Each point is reached from the start by the listed moves, each made 0, 1 or 2 times, or once backwards (-1), plus a little noise. Say if it took an odd or an even number of moves. Then give how often each move was made.

Moves:
(1): [ 0 25  3]
(2): [-29  25  25]
Start: [ 3 11  1]
Points:
[ 2 60  6] => even (2, 0)
[  4 -14  -1] => odd (-1, 0)
[ 2 11  2] => even (0, 0)

Moves:
(1): [ 2  1 -1 -2  3 11  5  0  3]
(2): [-1  2 -4  2 -5  7  0 -8 -3]
(3): [ -6  -3   3   3   4   2   7   5 -13]
(4): [ 3 -6  5  9  7  6 -4 -2  0]
(5): [  0  -2 -10   1   5   0   6  -6   1]
(6): [  5  -7 -16   2   2   9  -6  14 -12]
Start: [  0   2   4   2  12  -8   0 -11  -6]
Points:
[ -1  21  -5 -12   4   5  18 -39  23] => odd (2, 1, -1, -1, 1, -1)
[  3 -28 -16  28  48  27  15  -3 -41] => even (1, 0, 2, 2, 2, 1)
[ 12  -9  -7   9  30  22   0   8 -10] => odd (2, -1, 0, 1, 0, 1)
[ 13 -19 -10  24  19  29 -26  11 -34] => even (0, 1, 0, 2, -1, 2)
[ -4 -18 -22  10  37  -4  20   7 -41] => even (0, -1, 2, 0, 2, 1)
[  3  -7 -60   4   8   6  -1 -10 -39] => even (-1, 2, 0, -1, 2, 2)

Moves:
(1): [10 -1  3 -1  9  9  0 13 -1  3  9]
(2): [ 9  9  3  2 -5 12 -2  5  1 -2 -3]
(3): [  4  -4   4  -6  -9   3   6 -15   5   4   2]
(4): [ 2 -3 13 -1  6 -8  0 -5 -2 -2 -6]
(5): [ -5  -3 -12  -4 -12  -1   1  11 -15   3   3]
(6): [ 2  2 -1  0  9  0  7 -7 -2 -1  2]
(7): [  9   2  -2  -2  -1 -12   2  -3   2   4   0]
(8): [-2  6 -1 -7 -1  5 17 11  2 -9 -1]
(9): [ -7  -2   7 -12  -1  -4  -1  -2   2   9  -6]
Start: [-2 -6 -7  4  1 -6 -3 15 -8  5  6]
Points:
[  2 -21   0 -38 -20 -24   4  24 -29  37   5] => even (1, 0, 1, 1, 2, 0, 1, 0, 2)
[51 12 -4 -2 -9 16 27  6 22  4 25] => even (1, 1, 2, -1, -1, 0, 2, 1, -1)
[ 16   3 -38 -30 -24  14  60  32 -26   8  34] => odd (1, 0, 2, -1, 2, 2, 1, 2, 0)
[-12   5 -39 -29   4 -39  45  47 -37   5  10] => odd (0, -1, -1, 0, 2, 2, 2, 2, 1)
[ 44  21  10 -11   4  -4  32  -4   0   0   0] => odd (0, 2, 1, 1, 0, 2, 2, 1, 0)
[ 49  -7  16 -13   2 -15   5  26 -17  20  15] => odd (2, 1, 1, 2, 1, 0, 2, 0, 0)
[ 46  -7  34  -1  41 -28  -2  13   7  13  11] => odd (2, 0, 0, 2, -1, 0, 2, 0, 0)

Moves:
(1): [-4  5  1  5 -3  1  2 -4  8  9 -3  1 -1 -3]
(2): [-13   3  11   0   9  -6  -5   6  13  -5   2   0  -8   4]
(3): [  1   1   7  -1   4   4  -4  -5  -1   0   1 -14  -7  -3]
(4): [ -2  -6   0   7 -13  -3   3  -7   5  -2   3   4   1   5]
(5): [ 0 -1  0  1  2 -1 -2  3 -7  4 -3 -1  9 -9]
(6): [-8 -7  5  3  6  2  7  0  3 -4 -3 -3 -6  1]
(7): [-2 -2  2 -3  4  5  8  2  4 -1  1  5  0 -6]
(8): [ 3 -4 -5 -6 -1 -1 -6  0  3  4 -4  3 -3  0]
(9): [ -3  -2  -1   2   4   4  -5  -3  -6   3   6   4  -4 -11]
(10): [ 4  3 -2 -6 -4 -5  7 -8  3  1 -5  0 -1  9]
(11): [ 0 -6 -2  4  8 -2  4 -3  3  3 -4  1  8 -4]
(12): [-9 -3  6 -4 -3  3  1  2  5  4 -2  0 -2  5]
Start: [ 2 -1 -2  6 -6  1 -2 -3 -4  1 -7  0 -1  0]
Points:
[-17  11  17 -11  11 -29  12   5  32 -17 -20   0 -10  55] => odd (-1, 2, -1, -1, -1, 0, -1, -1, -1, 2, 1, 1)
[-11 -31  17  20 -21   9  34 -47  16   7 -13 -21  -6  20] => odd (0, -1, 2, 2, -1, 1, 0, -1, 0, 1, 2, 2)
[-60 -13  53  13  -9   2  29 -16  59  -4  -3   0 -29  18] => odd (1, 2, 1, 2, 0, 1, 2, -1, 0, 1, 0, 2)
[  1 -26  -1 -12 -20  -7  -8 -24  16   7 -18  -8 -18  35] => odd (-1, 0, 1, 1, -1, 0, -1, 2, 0, 1, 1, 2)
[-33 -27  15 -10  33  -8  25  -5  19   0 -26   9 -10  17] => odd (-1, 1, -1, -1, 0, 2, 0, 0, 1, 2, 2, 2)
[ -5 -35  -8 -26 -23  16  11 -19 -17  17 -14  21  -5 -16] => odd (-1, -1, 0, 1, 2, 1, 2, 2, 2, 2, -1, 2)
[ 21  -5 -22  -3  20  -6 -19 -14 -29   4  -7   0  -4 -17] => odd (-1, 0, 0, -1, 0, 0, -1, 1, 2, 1, 1, -1)

Moves:
(1): [ 8  0 11 -1  8 -1  2 -1 -9 -1  1 -5 -3  0  3 -2 -5 -1 -3 -3]
(2): [ 11  -8  -4  -2   3  -1   0   8   1   5  -6  -8 -10  10   7  -2   0  -1
   6   5]
(3): [  6  -1   2  -4  -2   7   7  -7  -2   3  -3 -10  -1   0   0  -5   1  -3
  -3   0]
(4): [-3  0 -2 -3 -1  0 -1 -2  0 -3  0 -8 -6 -4  6  2  2  3 -5 -1]
(5): [  2   0   4   4   2   8  -9   3   1  -2 -11  -8  -1 -15 -10  -1   3 -10
  -1  -8]
(6): [  5   5   0  -2   4  -7  -3  -3  -4   3  -1   3 -15   5   4   8   2   6
   4   7]
(7): [-5 -7  0  2 -1  1 11 -8  4 -7 -3  9  9  6 -3  4 10  0  2  6]
(8): [-1 -3  2 -6 -2  3 -1  4 -3 -1  7 -1 -4 -8  5  7  5 -9  0  7]
(9): [-10   3  -5   5  -1 -10   0   0   7   6   4   0  10  -2 -11  -3   2   6
  -5   5]
(10): [ -3  -2  -1   1  -3  -2  -8   0  -5   4   4   4 -11   6   7   5  16  -1
  -6 -11]
(11): [ 3  5 -3  0 -5 -6  0 -2  1 -5  5 -3  5 -3 -3  6  9 -3 -4 -3]
(12): [-2 -3  5  5 -4 -8  0 -4  6 -2 -4  2  6 -1  6  6  2  4  5  0]
(13): [-1  7  3 -1  5 -6  4  1 -1  4  1  1  2  2  4 12 -1  4 -4 -3]
(14): [  2   0   6   2  10   2  -5  -1   5   4   8 -12   1   7  -2  -4   6  -2
   5   5]
(15): [  1  -9  16   3  -9   8  -6   5  -5   0  -1 -15   0  -5 -11  -6  -2  -3
  -6   2]
(16): [ 2  2 -6 10  5  5 -7 -7  1 -2  1  7 -3 -3  3  6 -9  3 -1  6]
(17): [ -1   2   0  -2  -2  -5  -4   1 -10   6  -2   2   2   0   2   3  -1   3
   7   1]
(18): [ -2  -6  -4   5   2   0  -2  -3   5   2  14  -9  -5   4   2  -5 -12   1
   0  -8]
Start: [ -3   4 -10   3  -1   6  -2   8  -5  -4  -4   2  -8   4  -6   3  -3  11
   5   0]
Points:
[-37  42 -38  20   3 -22 -33   2 -22  20  17  38  -1 -31 -23  53  20   5
 -22 -44] => odd (0, -1, 0, -1, 2, 0, 0, 1, 2, 2, 1, -1, 2, -1, -1, 1, 2, 1)
[  6  12  30 -29 -10  -7  -4   8 -39  -7  15 -23 -16 -11  -7  16  21   7
  14  48] => even (1, -1, 0, 1, -1, 2, 0, 2, 0, -1, 1, 0, -1, 1, 1, -1, 1, -1)
[ 10 -32  15  60  42 -13 -32  -9  17   8 -13 -32 -22   7 -17  11 -43  30
  34  40] => even (2, 2, -1, 0, 2, 2, 2, 0, 2, -1, -1, 2, 0, 1, 1, 2, 1, 2)
